Every row gives one point. The window is the flat piece filled in between its corners: a triangle in 3 columns, a solid with four corners in 4, and so on. A path goes straight from each point to the next, and from the last back to the first. After which points does the path pass through the window?

Window:
array([[-35.5,   9.6,  16.4],
       [  3.1,  13.6,   1.1],
       [ 41.6, -23.8, -11.7]])
Path:
(1): [-19.2,   4.8,  23.6]
(2): [ 52.4, -23.8,   7.5]
(3): [ 16.2, -16.4, -31.9]
(4): [  1.5,  10.9, -13.7]
(5): [ 4.1, 13.3, 15.6]
(6): [-12.4,   1.6,  42.7]
(7): [-25.1,   5.2,  -2.8]
(8): [-44.3,  -3.5,  -7.1]
Through the window after points: 2, 4, 6

Window:
array([[-20.2, -27.7,  11.1,  11.5],
       [ 37.8,  -2.8, -48.6, -21.8],
       [ 15.7, -20.5,   6.5,  12.6],
       [-31.0,  45.4,   0.3, -17.1]])
Path:
(1): [ 12.4, -23.0,  30.2, -19.4]
(2): [ -6.0, -18.6,  19.8, -14.2]
(3): [-24.4,  -9.5,  10.5,  32.4]
(4): [-16.3, -20.2, -19.5,  29.2]
(5): [-12.1, -18.7,  20.7,  -2.6]
(6): [  4.6, -20.6,  20.2, -33.9]
(7): [ 14.1, -11.5, -26.7,  21.1]
(8): [ 9.3, -9.4, -0.1, 23.0]
(9): [  7.3, -20.1,  12.7, -21.6]
(10): [-12.5,  13.9,  10.5, -34.3]
(11): [-23.1,  45.7, -18.6,   3.2]
(12): [-12.3,  -0.2,  -7.9,  18.7]
(13): [  8.3, -26.2,  53.1,  -9.6]
(14): [ 18.0,  23.3,  -1.0, -45.4]
(15): [ 20.9,   1.4, -40.3,   6.1]
(16): [ 13.6, -15.3,  -7.0,  23.1]
Through the window after points: 4, 6, 8, 10, 16

Window:
array([[ -7.1,  -7.3, -16.6, -10.9, -31.2,  25.7],
       [ 18.6, -42.6, -22.7,  -8.9,  -3.9,   7.6],
       [-17.9,  17.5,   6.5,  33.2,  56.3,  -2.5],
       [ 20.7,  -4.4, -12.1,  11.8, -25.2,  -5.9],
       [  2.9,  66.8,  -6.3,  19.2,  74.4,   7.1],
       [ -0.4,  29.2,  18.4, -23.8,   8.2,  -0.9]])
Path:
(1): [ 29.3,  14.3,  30.2, -12.1,   3.2,  31.5]
(2): [-17.8,  31.6,   3.4, -20.3,  14.3, -18.4]
(3): [ -3.8,  14.9, -12.8, -12.9,  19.1, -10.2]
(4): [  9.7, -11.1,  15.8,   9.1,  25.5,  29.9]
(5): [12.4, 13.1, 15.3, -5.9,  0.2,  6.8]
(6): [-11.4,  11.9, -32.0, -17.4,  -1.1, -21.8]
(7): [  0.5, -17.4, -55.1,  -3.9,  -9.9, -14.4]
(8): [ 21.7,  -3.0,   0.5,   1.0, -20.5,  11.6]
Through the window after points: 1, 5
